Each point is reached from the start by the listed moves, each made once or not at all, plus a little noise. Is the number of moves made odd or even? Then give how often each move was made.

Moves:
(1): [-0.03  0.22  0.59]
(2): [0.55 0.21 0.39]
(3): [-0.25  0.42 -0.16]
Start: [ 0.01 -0.28  0.13]
Points:
[ 0.03 -0.10  0.77] => odd (1, 0, 0)
[ 0.54 -0.04  0.61] => odd (0, 1, 0)
[-0.18  0.14 -0.05] => odd (0, 0, 1)
[0.31 0.39 0.37] => even (0, 1, 1)

Moves:
(1): [ 0.07  0.23 -0.09  0.15  0.04  0.07  0.16  0.04  0.00]
(2): [-0.17  0.16  0.07 -0.36 -0.15 -0.03  0.51 -0.02  0.12]
(3): [ 0.11  0.34 -0.05 -0.29  0.08 -0.15  0.10  0.20  0.07]
(4): [ 0.15  0.18  0.06  0.24  0.09  0.06  0.05 -0.05 -0.41]
(5): [-0.25  0.31 -0.12 -0.25 -0.04 -0.20 -0.08 -0.08 -0.02]
(6): [-0.40 -0.47  0.15 -0.32 -0.43  0.46 -0.19  0.05  0.31]
(7): [-0.13 -0.12  0.26  0.13  0.13  0.22  0.03 -0.09  0.02]
(8): [-0.25  0.07 -0.03 -0.19  0.07 -0.15  0.29  0.41  0.06]
Start: [-0.10 -0.24 -0.03  0.23  0.14 -0.25  0.13  0.04  0.29]
Points:
[-0.17  0.40 -0.22 -0.13  0.33 -0.46  0.68  0.71  0.40] => odd (1, 0, 1, 0, 0, 0, 0, 1)
[-0.88 -0.77  0.31 -0.14 -0.09  0.27  0.25  0.43  0.66] => odd (0, 0, 0, 0, 0, 1, 1, 1)
[-1.09  0.14  0.01 -1.20 -0.32 -0.30  0.76  0.61  0.84] => odd (0, 1, 1, 0, 1, 1, 0, 1)
[-0.54 -0.38  0.24 -0.20 -0.34  0.27  0.51  0.02  0.30] => odd (0, 1, 0, 1, 0, 1, 0, 0)
[-0.76  0.27  0.18 -0.28  0.06  0.09  0.51  0.54  0.32] => odd (1, 0, 1, 1, 1, 1, 1, 1)
[-0.91  0.15  0.15 -0.42  0.12 -0.41  0.87  0.31  0.43] => even (0, 1, 0, 0, 1, 0, 1, 1)

Moves:
(1): [ 0.08 -0.26 -0.11 -0.11  0.18  0.08 -0.01 -0.17 -0.08 -0.23 -0.20  0.23
 -0.03  0.11  0.03]
(2): [ 0.11 -0.08  0.12 -0.01 -0.03  0.03 -0.06 -0.17 -0.07 -0.07 -0.31  0.42
  0.08 -0.07 -0.27]
(3): [-0.14  0.50  0.25  0.06  0.08 -0.42  0.11  0.47 -0.23  0.25  0.41 -0.31
 -0.08  0.18  0.19]
(4): [ 0.05  0.06 -0.03 -0.07  0.11 -0.19  0.09 -0.22  0.13 -0.25 -0.09  0.05
  0.02 -0.31 -0.21]
(5): [-0.12 -0.11 -0.08 -0.38  0.21  0.12  0.06 -0.08  0.08  0.07 -0.13  0.44
  0.28  0.05 -0.08]
(6): [ 0.11 -0.39  0.47 -0.40 -0.29  0.03  0.19 -0.12 -0.34 -0.03  0.11  0.27
  0.01 -0.46 -0.12]
(7): [-0.06  0.15 -0.09  0.07  0.09 -0.08 -0.09 -0.36  0.12  0.00  0.11  0.21
  0.53  0.44  0.39]
(8): [ 0.21  0.01 -0.24  0.27  0.02  0.45  0.14  0.19  0.29 -0.32 -0.58 -0.16
 -0.17  0.04  0.16]
(9): [ 0.07 -0.03  0.02  0.21  0.02  0.01  0.23  0.12  0.21 -0.04 -0.22 -0.25
 -0.14  0.19 -0.05]
(10): [ 0.09 -0.02 -0.21  0.21  0.18 -0.06 -0.02  0.10  0.02  0.03 -0.10 -0.16
  0.37  0.16 -0.01]
(11): [ 0.16  0.01  0.12 -0.03  0.09  0.20 -0.04  0.05  0.10 -0.14 -0.05 -0.17
 -0.15 -0.08 -0.21]
(12): [ 0.34 -0.01  0.05 -0.11 -0.27 -0.08  0.06  0.30  0.03 -0.05  0.17  0.09
 -0.37 -0.13 -0.12]
Start: [ 0.27 -0.06 -0.11 -0.23  0.42 -0.25  0.22 -0.40 -0.07 -0.01 -0.33  0.06
  0.20 -0.05  0.10]
Points:
[ 0.75 -0.27  0.34 -0.45  0.07 -0.38  0.58 -0.51 -0.03 -0.16 -0.16  0.40
  0.23 -0.07  0.19] => even (0, 0, 0, 0, 0, 1, 1, 0, 1, 0, 0, 1)
[-0.02  0.06  0.44 -0.83  0.53 -0.57  0.45 -0.54 -0.47  0.24  0.14  0.69
  0.94  0.13  0.53] => even (0, 0, 1, 0, 1, 1, 1, 0, 0, 0, 0, 0)
[ 0.52  0.47 -0.06 -0.01  0.85 -0.03  0.36 -0.28  0.16 -0.45 -0.65 -0.14
  0.29  0.72  0.59] => odd (1, 0, 1, 0, 0, 0, 1, 1, 0, 0, 1, 0)
[ 0.41 -0.25 -0.19 -0.24  0.66 -0.18  0.05 -1.06 -0.12 -0.32 -0.78  0.94
  0.72  0.43  0.34] => odd (1, 1, 0, 0, 0, 0, 1, 0, 0, 0, 0, 0)
[ 0.34  0.01 -0.19 -0.45  0.78 -0.37  0.37 -1.11  0.41 -0.28 -0.88  0.95
  0.94  0.27 -0.09] => odd (0, 1, 0, 1, 1, 0, 1, 0, 1, 0, 0, 0)
[ 0.67 -0.17  0.03 -0.27  0.66 -0.35  0.77 -0.10 -0.33 -0.51 -0.85  0.02
  0.30 -0.31  0.13] => even (1, 0, 1, 1, 0, 1, 0, 1, 0, 1, 0, 0)
[ 0.26 -0.44 -0.27 -0.72  0.87 -0.06  0.14 -1.21 -0.08 -0.23 -0.84  1.38
  1.06  0.48  0.19] => even (1, 1, 0, 0, 1, 0, 1, 0, 0, 0, 0, 0)

Moves:
(1): [-0.47  0.08 -0.12 -0.10  0.09 -0.38 -0.04  0.34 -0.11 -0.09 -0.06  0.16
  0.25 -0.24 -0.08  0.06 -0.06  0.08  0.16  0.38]
(2): [ 0.03 -0.09  0.13 -0.18  0.05  0.42 -0.10  0.24  0.01  0.49  0.34  0.01
 -0.50 -0.11 -0.27  0.00 -0.04 -0.48 -0.53 -0.52]
(3): [ 0.14  0.23  0.45  0.07  0.14  0.08 -0.27 -0.18 -0.40 -0.01  0.01 -0.07
  0.40 -0.13  0.33 -0.08 -0.46  0.08  0.01  0.33]
(4): [ 0.09 -0.13 -0.06 -0.11 -0.18 -0.03 -0.41  0.16 -0.36  0.37  0.25 -0.16
 -0.09 -0.04  0.23  0.06  0.23  0.39 -0.04  0.46]
(5): [ 0.02 -0.11 -0.25 -0.02 -0.04  0.09 -0.13 -0.02  0.01  0.21 -0.22  0.09
 -0.28  0.02 -0.13  0.03 -0.08  0.10  0.16  0.18]
(6): [ 0.19  0.08 -0.13  0.05  0.47  0.06  0.54  0.29 -0.08  0.13  0.02  0.10
 -0.09  0.16  0.35  0.18  0.37  0.18 -0.02 -0.16]
(7): [ 0.09 -0.11  0.21  0.66 -0.37  0.38 -0.21  0.19 -0.24 -0.32 -0.41  0.37
  0.06 -0.22  0.04  0.03  0.20 -0.06  0.11  0.06]
(8): [ 0.04 -0.24  0.17  0.06  0.08 -0.02  0.18 -0.17  0.08 -0.13  0.26 -0.03
 -0.01  0.20 -0.17 -0.17 -0.18 -0.24  0.27 -0.14]
(9): [ 0.22 -0.09 -0.25 -0.17  0.01  0.14  0.03 -0.14 -0.05 -0.30 -0.01  0.10
  0.02  0.12 -0.14  0.28  0.17 -0.01 -0.41  0.03]
(10): [ 0.05 -0.05 -0.05 -0.06  0.14  0.22  0.04  0.03  0.05  0.09 -0.21  0.20
  0.23 -0.03  0.29 -0.08  0.08  0.00  0.04  0.31]
(11): [ 0.08 -0.02  0.30 -0.12  0.04 -0.10 -0.09 -0.09  0.21 -0.18  0.08 -0.01
 -0.15  0.18  0.03 -0.23 -0.20  0.33  0.05 -0.28]
(12): [ 0.48 -0.06 -0.05 -0.35 -0.15  0.30  0.14  0.02 -0.16  0.20  0.18 -0.21
 -0.07  0.60 -0.11 -0.04 -0.02  0.31 -0.13 -0.18]
(13): [ 0.25 -0.05  0.09  0.18  0.02 -0.36  0.13  0.04  0.14 -0.16  0.07 -0.17
 -0.10  0.22  0.05 -0.11  0.23 -0.16  0.11  0.03]
(14): [ 0.02 -0.11 -0.19  0.29 -0.19 -0.09 -0.07  0.14 -0.10  0.16  0.02  0.12
 -0.11  0.19 -0.03  0.00  0.09 -0.08 -0.09 -0.11]
(15): [ 0.05 -0.17  0.08 -0.14 -0.11  0.13  0.15 -0.07  0.14 -0.27  0.25 -0.02
 -0.09 -0.15  0.22 -0.08 -0.43  0.05 -0.07  0.03]
(16): [ 0.06 -0.08  0.27  0.14  0.18  0.20  0.34  0.00  0.26 -0.21  0.25  0.23
  0.13 -0.18  0.01  0.22  0.02  0.01 -0.15  0.08]
(17): [-0.15  0.40  0.20  0.16  0.14  0.28 -0.06  0.10  0.03  0.30  0.13 -0.32
 -0.29  0.27  0.32 -0.03 -0.05 -0.17  0.05  0.02]
(18): [ 0.27  0.14 -0.27 -0.09 -0.11 -0.04 -0.04 -0.19  0.17 -0.31 -0.02  0.27
 -0.08 -0.17  0.02  0.09  0.22  0.03  0.21  0.04]
(19): [ 0.28 -0.01 -0.15 -0.02  0.11  0.27 -0.20  0.28  0.01  0.32 -0.03 -0.13
 -0.02  0.05  0.25  0.39  0.16 -0.03 -0.05  0.15]
(20): [ 0.16  0.03 -0.10  0.16  0.08  0.17  0.01  0.02  0.06 -0.09 -0.13  0.03
 -0.02  0.10 -0.06 -0.23 -0.15  0.26  0.05 -0.21]
Start: [ 0.05  0.07  0.07  0.22 -0.05  0.07  0.16 -0.08 -0.38  0.20 -0.06 -0.02
 -0.29  0.25 -0.19  0.23  0.09  0.01 -0.10  0.13]
Points:
[ 0.94 -0.33 -0.73  0.96  0.08  1.11  0.16  0.68 -0.78  0.49 -0.91  0.83
 -0.48  0.55  0.43  1.06  1.08  0.11 -0.36  0.58] => odd (0, 0, 0, 0, 1, 1, 1, 0, 1, 1, 0, 0, 0, 1, 0, 0, 0, 0, 1, 0)
[ 1.48  0.11  0.01  1.05  0.32  1.89 -0.40  0.70 -1.20  0.89  0.17  0.45
 -0.79  0.65  0.96  0.67  0.74 -0.13 -0.49  0.37] => odd (0, 1, 1, 1, 0, 1, 1, 1, 1, 1, 0, 0, 0, 1, 0, 0, 1, 1, 1, 1)
[ 1.08  0.03  0.13  0.50  0.17  0.39 -0.18 -0.22 -0.46  0.10 -0.06  0.41
 -0.10  0.04  0.55  0.11  0.20  0.72  0.29  1.36] => even (0, 0, 1, 1, 1, 0, 0, 0, 0, 1, 0, 0, 1, 0, 0, 1, 0, 1, 0, 1)
[ 1.89  0.08 -0.03  0.79  0.00  1.54 -0.17  1.15 -0.65  1.18  0.25  0.06
 -1.53  1.46  0.89  0.26  1.21  0.53 -0.34 -0.26] => odd (0, 1, 0, 1, 0, 1, 1, 0, 0, 1, 1, 1, 1, 1, 0, 0, 1, 1, 1, 1)
